Every row gives one point. Each copy is the shape, with its points in the same order, stretched, turned, moved and blurred by noise. Some copies are also mirrored. Which?

Shape (7 x 3)
0.62	1.03	-0.40
2.22	1.07	-3.17
-1.78	1.08	-3.25
-3.65	-1.28	-0.67
0.74	-1.30	0.98
0.27	1.73	-3.17
1.90	-1.96	0.84
Copy 1 (7 x 3)
0.20	1.18	1.83
1.49	3.20	1.19
-1.30	2.49	-0.32
-1.90	-1.28	-0.80
1.26	-0.75	1.47
-0.10	2.92	1.31
2.44	-0.92	1.11
Copy 1 is: only turned
Copy 2 (7 x 3)
0.10	0.72	-0.46
0.35	1.16	-3.65
-2.74	-0.86	-2.36
-2.17	-3.51	1.08
1.75	-0.55	1.12
-1.71	0.67	-2.83
2.76	-0.84	0.93
Copy 2 is: only turned
Copy 3 (7 x 3)
-0.41	0.75	0.37
-1.10	2.92	-1.23
-2.45	2.45	2.03
-3.39	-0.66	2.93
-1.24	-1.16	-0.89
-1.16	3.02	0.55
-1.36	-1.07	-1.76
Copy 3 is: only turned
Copy 4 (7 x 3)
-1.80	1.64	-0.39
-3.63	-0.61	-3.01
-3.43	-1.93	1.20
0.74	-1.55	3.42
1.52	1.18	-0.35
-4.24	-0.70	-1.21
1.79	0.76	-1.80
Copy 4 is: only turned

Shape (10 x 6)
1.32	1.02	2.15	0.32	1.51	-0.71
-0.31	2.27	-3.52	-0.65	-0.15	1.68
-0.58	-2.99	0.81	-1.30	3.51	-2.55
0.33	0.66	2.60	0.28	-3.94	-0.81
-3.60	0.17	-0.07	4.00	0.77	-3.25
0.15	0.70	0.25	2.13	-0.21	-0.36
-2.62	-0.55	1.34	0.36	-2.92	3.30
-0.33	1.20	-0.88	-0.88	0.46	-0.86
0.74	1.52	-1.82	0.95	-2.19	-0.59
0.00	1.27	0.12	-1.95	-0.30	0.40
Copy 1 (10 x 6)
-1.80	1.03	1.46	2.28	0.21	0.59
3.04	0.47	-3.21	4.25	-0.55	-0.60
-2.51	0.83	-0.20	0.64	5.08	-2.59
0.31	-1.09	3.46	-1.05	-2.82	-0.10
-4.67	-0.19	-1.80	1.64	-1.92	-5.08
-1.96	-0.91	-0.26	2.42	-1.22	-1.15
0.99	-1.87	-1.63	-2.54	-1.47	1.48
0.55	1.34	-0.46	2.64	0.14	-1.42
0.89	-1.32	0.26	3.23	-1.86	-2.15
1.78	1.42	0.19	1.25	0.14	0.52
Copy 1 is: only turned
Copy 2 (10 x 6)
1.64	-1.02	0.56	1.20	-0.75	1.72
0.72	1.30	-2.31	-0.53	4.52	-1.44
-0.70	-3.09	-1.10	3.46	-1.58	-0.81
-1.61	1.00	1.42	-0.92	-2.41	2.65
-0.66	2.74	1.40	4.66	-1.17	-3.50
0.97	0.62	0.53	0.66	-0.27	-0.79
-2.72	-0.46	4.00	-0.66	0.99	0.02
0.04	0.44	-1.76	1.43	1.20	-0.16
0.45	2.12	-2.06	-1.13	0.68	-0.64
-0.50	-0.21	-0.89	0.50	1.63	1.55
Copy 2 is: mirrored
Copy 3 (10 x 6)
-0.93	0.06	2.43	-0.08	-0.43	-2.60
0.63	3.50	-1.10	-0.14	-0.46	3.00
1.35	-0.80	1.62	-3.74	4.17	-2.31
1.64	-2.58	0.70	2.45	-3.91	-0.41
-0.49	-0.73	-1.38	-4.40	-2.21	-2.49
-0.17	0.48	-0.30	0.13	-1.82	-1.81
-0.49	-4.47	-0.73	2.11	-1.37	3.22
1.28	1.82	0.93	-1.49	0.26	0.30
1.77	2.08	-1.04	1.08	-2.99	0.70
0.85	0.61	1.48	0.08	0.21	1.49
Copy 3 is: only turned

Shape (14 x 8)
-0.88	1.07	1.01	-1.12	-1.57	-0.77	-0.79	0.73
-1.88	1.34	1.42	-1.63	-0.26	-1.23	-2.49	-0.11
2.51	1.97	-0.90	-0.82	-1.82	0.58	-1.73	1.70
-1.18	-2.18	-1.57	-0.66	1.34	-2.11	0.27	0.47
-1.49	2.03	-0.19	-0.68	-1.77	-0.16	-2.59	0.65
-0.71	-3.27	-1.58	-0.42	-0.65	0.50	-2.71	-4.82
-1.52	-3.94	-1.64	0.78	3.95	0.40	-1.06	-0.10
3.97	1.72	-1.22	-1.13	-1.58	-1.21	2.61	1.86
-1.42	-0.26	5.96	0.73	0.49	-2.01	-0.86	1.48
1.41	-1.48	4.44	-0.86	-0.22	-0.48	0.22	-1.23
-1.73	0.57	-0.86	-0.45	-0.85	0.87	1.12	0.43
-0.67	-1.23	-1.61	-1.58	-0.97	-1.62	1.96	0.22
-0.22	0.64	-1.49	6.85	0.50	0.28	1.30	1.88
-0.58	1.69	0.16	-1.25	1.96	-1.03	0.06	-0.28
Copy 1 (14 x 8)
1.06	0.73	0.74	-0.27	1.58	-1.24	1.17	-0.44
0.60	1.09	0.22	-0.24	1.93	-1.08	-0.57	-2.53
3.84	-1.30	1.11	-0.48	-0.66	-2.12	-0.37	1.93
-3.30	-0.31	1.85	1.97	0.37	-1.45	-0.91	0.31
2.11	-0.69	0.46	-1.15	2.43	-1.48	-0.20	-0.84
-1.89	-4.73	1.98	3.16	-0.24	1.58	-0.99	-3.82
-3.84	-1.03	3.15	3.65	0.31	0.86	-3.36	1.20
1.22	-0.24	0.29	-0.23	-2.97	-2.58	1.83	3.56
1.70	5.38	0.19	2.93	2.58	-0.61	1.51	-0.87
0.60	2.42	1.26	3.18	-1.11	1.07	2.10	-1.27
-1.18	-0.51	1.34	-1.18	1.31	0.36	1.39	1.62
-2.91	-0.66	1.77	0.26	-0.05	-1.29	1.75	0.72
1.65	-1.32	-1.80	2.72	2.31	-0.59	-0.08	6.55
-1.44	1.10	-0.56	-0.18	-0.47	-0.12	-1.39	-0.46
Copy 1 is: mirrored
Copy 2 (14 x 8)
1.09	-0.49	1.76	-2.13	-2.26	-1.61	0.46	-1.44
1.42	-1.68	1.87	-0.39	-2.86	-2.15	1.27	-1.38
4.05	0.25	-0.49	-2.92	-1.64	0.12	2.12	-0.81
0.76	-3.31	0.40	-0.68	2.07	-2.06	-0.36	0.12
0.89	-1.47	1.33	-1.92	-2.48	-1.16	2.42	-1.74
1.23	-3.26	1.43	3.11	0.93	2.12	-0.31	-3.31
0.78	-3.17	0.62	2.03	2.75	0.46	0.34	2.06
4.18	1.69	-1.54	-4.58	0.85	-1.90	-0.08	-0.44
0.82	-0.88	2.30	-0.30	-4.20	-2.49	-2.52	1.67
3.23	0.97	2.30	0.34	-2.02	-0.37	-2.76	-0.54
-0.91	0.37	0.88	-1.78	0.16	-0.58	1.27	-1.22
0.27	-0.98	1.02	-1.86	1.86	-2.15	-0.50	-1.17
-3.31	-0.11	-4.95	-1.66	-0.94	0.45	-0.88	1.97
1.57	-0.06	0.23	0.75	-0.48	-3.42	1.82	-0.49
Copy 2 is: mirrored

Shape (17 x 11)
-2.41	-1.84	-0.51	-0.03	1.42	0.25	-1.43	-2.46	-0.03	-1.28	-1.07
0.56	-1.71	-2.41	-0.47	-3.32	0.55	-1.01	0.55	-1.89	0.53	-1.00
0.97	-0.05	0.10	3.54	-0.18	-2.35	0.13	-3.16	3.00	2.69	-3.70
-2.79	1.78	2.60	0.19	0.94	-0.65	-3.43	-0.57	0.29	3.14	-3.37
1.35	1.87	2.23	-1.72	0.42	0.12	1.00	2.06	1.95	0.01	-3.19
-0.65	-2.14	-0.15	-1.55	0.97	1.00	-3.15	-0.70	0.97	1.35	0.09
-1.25	1.10	0.54	0.06	-2.37	-1.65	-1.17	2.09	0.06	2.81	-1.14
-3.32	-2.06	-0.50	0.37	-0.34	-2.11	-0.69	-1.62	0.35	-1.28	-0.91
-3.40	2.53	-2.76	2.56	-1.05	1.00	-0.93	-0.56	-2.41	0.31	-0.54
1.28	-2.02	0.31	3.37	-3.24	2.13	1.65	-1.89	-0.60	1.47	-0.04
-0.38	-0.92	1.47	2.01	-2.44	-1.14	-3.14	-0.46	-0.22	-1.86	0.32
-1.51	0.85	0.61	2.44	0.67	1.90	-1.14	-1.28	-2.12	2.44	0.06
1.62	2.17	2.84	1.94	0.09	-2.11	0.09	-2.49	-1.95	1.23	1.23
1.71	0.05	-0.81	-0.50	0.84	0.65	1.81	2.71	2.74	-1.82	-2.29
1.34	0.77	-2.63	-0.77	-0.52	1.29	-3.19	2.18	-2.25	-1.79	-0.91
1.52	0.99	-2.19	3.24	1.06	2.52	1.51	0.76	0.20	-0.69	1.04
0.76	2.72	-1.30	-1.15	-3.16	2.49	0.54	2.32	2.88	-2.04	0.03
Copy 1 (17 x 11)
2.21	1.25	-0.50	-2.87	-0.99	2.86	-0.91	-1.82	-1.70	-0.74	-2.22
-1.29	0.13	-2.14	-3.43	0.71	-1.05	1.67	-0.56	-1.33	0.70	-0.11
1.39	-0.40	3.12	-2.08	2.46	0.06	-3.49	2.46	-4.03	-2.04	0.89
1.35	3.15	1.49	0.70	1.48	-0.90	-0.34	1.85	-3.02	1.86	-3.51
3.14	-1.01	0.99	1.35	1.95	-2.24	1.84	1.83	0.74	2.23	1.82
0.27	0.94	-1.66	-1.75	-0.84	1.54	-1.72	-0.08	-0.86	1.67	-2.45
-1.47	0.57	1.41	0.86	1.31	-2.56	1.63	1.14	-2.20	2.80	-0.36
1.29	0.45	0.81	-2.26	-1.34	1.86	-0.09	-2.23	-2.97	0.11	-1.23
-0.98	2.85	0.96	-1.99	1.25	0.74	1.78	-1.09	-1.26	-2.63	-1.87
-0.33	2.93	-0.46	-4.67	0.75	0.73	-1.98	0.13	-2.31	-1.57	2.44
0.38	0.85	-0.45	-1.88	-2.83	-2.04	0.41	0.39	-2.48	-0.34	-1.16
-0.46	4.59	-0.21	-1.17	0.48	1.81	-1.21	0.52	-2.18	-1.57	-1.51
0.37	1.85	-0.35	1.45	-0.38	-2.10	-2.18	0.54	-3.38	-1.88	0.82
2.73	-2.79	0.67	-0.61	0.88	0.12	2.18	1.59	1.41	0.47	2.54
0.06	-1.16	-3.03	-1.35	-0.19	-1.82	3.78	0.96	0.54	-0.48	-2.06
0.16	0.43	-0.08	-2.03	0.14	2.20	0.13	1.49	0.68	-4.22	1.93
0.65	-1.33	1.28	-1.89	1.08	-2.63	2.41	0.05	3.84	1.06	1.75
Copy 1 is: mirrored
Copy 2 (17 x 11)
-3.51	0.01	-0.87	-1.62	-0.49	-0.39	-1.25	2.14	2.20	-0.97	1.11
-2.27	-2.59	-1.80	-1.27	-0.12	0.38	-0.09	3.20	-2.76	1.00	2.28
-1.45	1.89	-0.58	4.50	-3.34	-2.84	-3.18	0.07	-1.30	-0.76	-1.11
-2.40	-2.03	2.00	4.56	0.87	-0.34	-1.22	1.92	2.10	0.17	-4.32
1.00	-1.16	1.55	0.11	1.51	-1.15	-2.05	-3.06	-0.96	2.84	-2.41
-2.34	-3.22	-1.61	-1.01	0.59	1.26	-1.40	1.25	0.78	-1.57	-0.50
0.25	-1.96	-0.19	2.65	-0.71	0.99	-0.75	2.22	-1.78	2.06	-3.55
-2.64	0.52	-0.72	-1.04	-2.01	1.10	-2.14	2.40	1.83	0.26	0.18
-2.67	0.45	-1.84	0.54	-1.65	-2.08	2.84	3.63	0.58	0.96	-3.03
-0.50	0.53	-4.40	3.16	0.11	-0.47	-0.14	0.93	-2.45	1.13	2.52
0.03	1.85	-0.50	-0.09	1.78	3.30	-3.28	3.60	-0.86	-1.21	0.65
-1.08	-0.99	-2.41	2.46	0.44	-1.34	1.85	2.33	2.15	-0.46	-2.02
4.07	0.97	0.68	4.88	0.46	0.84	1.30	1.17	0.52	-2.18	-0.93
0.29	0.20	-1.64	-4.04	0.16	-2.03	-2.78	-2.30	-2.20	2.60	-0.69
-1.83	-1.89	-0.30	-3.56	2.46	-0.48	0.45	3.86	-1.41	-0.84	0.30
0.28	1.01	-4.20	-2.16	0.21	-3.07	0.81	-0.20	-1.36	0.37	-1.02
-1.94	0.61	-2.53	-2.92	0.66	0.53	0.61	-2.22	-4.12	3.11	-2.79
Copy 2 is: mirrored
